Each row of a before or after table is a point. One or more steps were done to the points. Then noise was added and the rows were shuffled. The steps act on columns, c1 being the first. Name the steps. A step turns or swaps two columns, mirrors them in a line or flattens them onto one, adds a multiple of one to another, or multiplies or shifts one. Angles are multiples of 10 degrees, from the lower column toward the higher: turns from -170 to 170, lines from 10 to 170 but not 90. Use the fewest steps. Two steps may share a column if one is a turn and the other turns, adds or multiplies; they go together, in the order done. Otherwise the lowest column goes first.
(in the rows, 128 means zero)

Before, 9 rows:
[[174  77  43]
 [144  95 101]
 [146  56  79]
 [132 139 102]
 [100 126  48]
 [ 91 103 103]
 [189 143 152]
 [ 81 122 114]
 [ 86 176  57]]
After, 9 rows:
[[163 142 103]
 [ 65 120  58]
 [196 139  43]
 [166  76 152]
 [123 114 101]
 [189 171  82]
 [109 146  49]
 [ 97 163 113]
 [116 172 104]]
Steps: mirror c1 and c2 in the line at 160 degrees

Before:
[[ 79 103  86  90 113 190 147 104]
 [138 150  83  88 140 152 123 186]
 [120 217 150 150 102 114  94 155]
 [147 100   7  95 119 139 158 148]
 [ 53  69 169  81  81 134 134 130]
 [ 93 101 138 140 124 129 137 178]
 [ 69  77 130  93 133 191 173 150]
 [180 118  79 108 140 116 145 134]
 [105 101 148 125 109 156 148 167]
 [169 112  84  74 157 154  94 165]
 [ 73 138 133  52 120 171 188 135]
 [153 162 128 136 113 167  93 124]
 [ 93 161 150 178 170 107  86 153]
 [200 116  20  81 115 147 101 160]]
After, 14 rows:
[[180 103  85  90 113 190 127 103]
 [199  77 129  94 133 191 108 150]
 [ 78 112  84  74 157 153 146 166]
 [201 139 132  53 119 171  91 136]
 [165 101 138 140 124 129 133 180]
 [120 100   7  95 120 139  95 149]
 [157 101 147 125 110 157 117 167]
 [ 51 115  21  81 116 149 128 160]
 [ 85 118  79 108 140 117  95 135]
 [146 161 150 179 169 107 178 153]
 [ 94 162 129 136 114 167 152 123]
 [117 151  85  88 139 152 128 185]
 [202  69 170  80  82 134 149 129]
 [124 216 150 150 101 114 162 154]]
Steps: turn c1 and c7 by -160 degrees

Before, 11 rows:
[[ 77 127 172 103 149 136 142 119  76 166  85]
 [118 183  85 152 147 117  98 137  44  97 172]
 [125 240 124 147 212 181 155  47 122 142  72]
 [110 149 132 108 111 152 140 185 102  29 102]
 [128 170 206 149 167 147 159 102  96 173 155]
 [158 203 117  84  90 135  66 156  87 184 169]
 [160 152  85  59 107 117 177 236 166 156 128]
 [ 31 126 110 131  98 149 125 163 115  99 133]
 [109 218 103  86 115 130 173  81 112 141 134]
 [131 162 211  84 152  79  41  81 133  89 115]
 [194 211 120 113  56  68 136 141 149 165 124]]
After (11 x 11):
[[159 183  87 150 142 121 100 139  46  89 158]
 [142 151  86  59 118 117 177 235 166 149 101]
 [ 84 123 112 130  71 148 125 164 116 116 213]
 [ 76 238 127 144 212 182 155  49 124 178 101]
 [ 94 149 132 110 106 153 141 186 100  48 130]
 [ 62 127 171 102 131 137 143 119  78 173 150]
 [156 209 119 113  75  65 135 140 150 125  71]
 [152 169 206 151 167 147 160 105  94 186 141]
 [118 163 211  83 152  80  42  84 134  55 119]
 [125 221 104  83 108 129 174  81 111 143 146]
 [178 209 115  84 100 137  68 156  84 192 123]]
Steps: add 0.3 times c1 to c5; turn c1 and c11 by -60 degrees; add 0.7 times c6 to c10

Before:
[[113 134 130 139 169 119 154 118  90 146 169 111  84 137 115 168 110 128]
 [141 158  86   7 167 148 100 216 169  61 118 164 145 127 117 168 160 117]
 [106 139 139 154 144 112 116 121 152  44 145 153 159 123 153 148 132 166]
 [135 128 108 125 165 122 125 130 129 144 132 130 146 155 148 121 140 154]
 [ 93  57 151 147 166 107 174 122 164 132 163 131 121 132 143 146  87 143]
 [108 154 150 106 134 132  96 151 105 113 137 153 161 115 114 155 161  87]
 [126 147 108  92  90 129 174 155 152 100 154 157 145  71  96 115  90  51]
 [145 136 152 149 134 114  99 163 171 144 111 107 162 156 134 161  60 128]
 [ 95 152 152 147 146 132 155 197 128 100 110 125 103 126 158 152 165 144]
 [144 102 131 167 107 129 116 162 143 105 117 164 141 154 148 155 107 128]
 [198  80 140 108 133  88 166 118 112 137 183 146 102  56 146 113 159 150]
 [174 154 154 131 114 207  95 104  98 153 138 126 150 156 139 166 174 151]
 [111 115 120 158  81 144 170 134 164 144  91 141 155 112  35 168 171  82]]
After, 13 rows:
[[100 147 132 169 130 128 116 158 143 160 119 111 139 151 168 156 101 137]
 [117 112 121 159 174 146 172 148 164 146  88 220 152 113 143 172 170  88]
 [156 170 157 131 157 203  97  98  94 122 139 116 148 159 122 167 170 142]
 [159 142  87   8  51 146 102 216 167 152 115 137 145 130 164 167 158 147]
 [135 145 154 148 133 114  96 161 173 111 112 118 162 157 102 160  61 139]
 [157 109 146 108 117 132  97 160 103 136 135 141 159 115 154 159 161  95]
 [133 112 129 140 106 123 155 120  88  88 170 140  83 134 111 166 110 125]
 [ 78 196 136 113 129  90 162 110 109 118 186 109 103  56 146 113 160 144]
 [139 109 137 155  61 110 115 111 152 182 147 104 159 123 151 150 134 162]
 [149  94 155 144  95 133 153 187 127 140 110  95 106 126 124 149 164 164]
 [ 56  93 154 143  98 108 172 115 171 101 165 114 123 134 132 146  87 138]
 [131 138 109 125 110 119 126 121 126  94 131 110 146 149 131 120 140 153]
 [148 125 108  92 140 129 172 180 155 171 155 162 148  67 160 117  90  67]]
Steps: swap c1 and c2; turn c5 and c10 by -140 degrees; turn c8 and c18 by 20 degrees; turn c12 and c15 by 90 degrees

Before:
[[201 107 111 116 109  96 119 112 119 120 171 109 133 138 150 128 110 145
  124 121  62 139 101 144]
 [109 119 111 137 165 101 116 141 117 138 125  95 132 112 139  82 117 148
  146 123 145 127 138  98]
 [172 114 114 136 110 134 110 140 120 126 143 123 134 144 142 135 122 100
  166 124 158 112 124 147]
 [100 133 124 131 105 138 140 152 147 158 123  99 138 112 160 142 117 146
  106 115 112 165 186 132]
 [111 125 133 148 111 134 120 126 120 137 161 125 176  67 111 141 157  97
  109 126 152 117 145 148]
 [154  86 131 152 110 132 132 114 136 139 123 186 139 144 127 111 135 120
  102 113 128 133 113 145]
 [166  95 107 145 153 140 118 103 118 120 121 112 179 139 162 141 151 141
  118 111 134 137 128 139]
 [196 113 120 145 109 117 165 140 116 124 132  98 137 114 156 136 110 127
  104 153 147 172 102 145]
 [100 118 111 125 131 135 118 130 120 188 124 108 176 146 129 135 122 105
  106 123 159 177 129 146]
 [107 133 104 133 144 143 113 115 117 122 122  95 140 151 165 137 113 147
  112 191 148 114 104 144]
 [ 98 110 116 136 117 128 115 111 179 118 138 111 153  96 166 133 115 148
  103 111 127 122 122 149]
 [112 119 125 121 123  96 167 109 133 145 155 105 137 145 159  99 107 137
  143 116 144 163 135 152]
 [116 120 128 119 122 140 116 115 135 117 127 152 166 140 135 122 129 145
  160 113 120 112 106  86]]
After (13 x 24):
[[101 116 136 124 132 136 115 130 120 247 113 108 176 115 131 108 122 104
  107 133 159 175 129 137]
 [173 113 132 136 109 134 111 138 120 124 109 124 133 111 141 111 123  99
  165 138 157 112 124 124]
 [193 114 139 146 108 116 166 139 112 125 106  98 137 124 153 140 109 128
  103 109 147 168 103 120]
 [ 98 135 138 131 104 138 141 151 146 189 127  98 140 117 162 144 115 146
  107 135 111 164 188 139]
 [154  86 119 152 111 132 131 113 137 150 118 185 138 138 127 112 134 120
  104 140 127 130 113 145]
 [109 127 155 148 112 135 120 124 121 148 101 124 175 136 110 183 156  95
  108 148 154 118 147 109]
 [ 96 109 155 137 116 128 114 109 179 107 109 112 151 131 166 149 117 148
  103 149 126 122 122 135]
 [167  96 143 147 153 141 121 101 120 113 123 112 179 108 162 114 150 142
  118 139 134 136 131 143]
 [109 118 151 137 165  99 115 141 118 148 158  96 132 172 137 117 116 149
  146 133 142 125 139 124]
 [201 107 137 116 109  97 118 114 123 111  99 109 133 123 149 111 110 144
  125 156  62 140  99 102]
 [117 118 122 119 121 142 115 113 136 107 171 153 166 131 133 118 129 146
  160 140 121 114 106 123]
 [112 118 120 118 122  96 167 109 134 160 101 105 136 150 159 102 108 138
  144 153 144 164 135 119]
 [107 134 138 132 142 144 113 116 117 114 105  94 139 108 164 102 116 149
  111  71 148 113 104 107]]
Steps: turn c3 and c14 by 150 degrees; turn c14 and c16 by 70 degrees; multiply c10 by 2; turn c11 and c20 by 150 degrees; turn c11 and c24 by 70 degrees
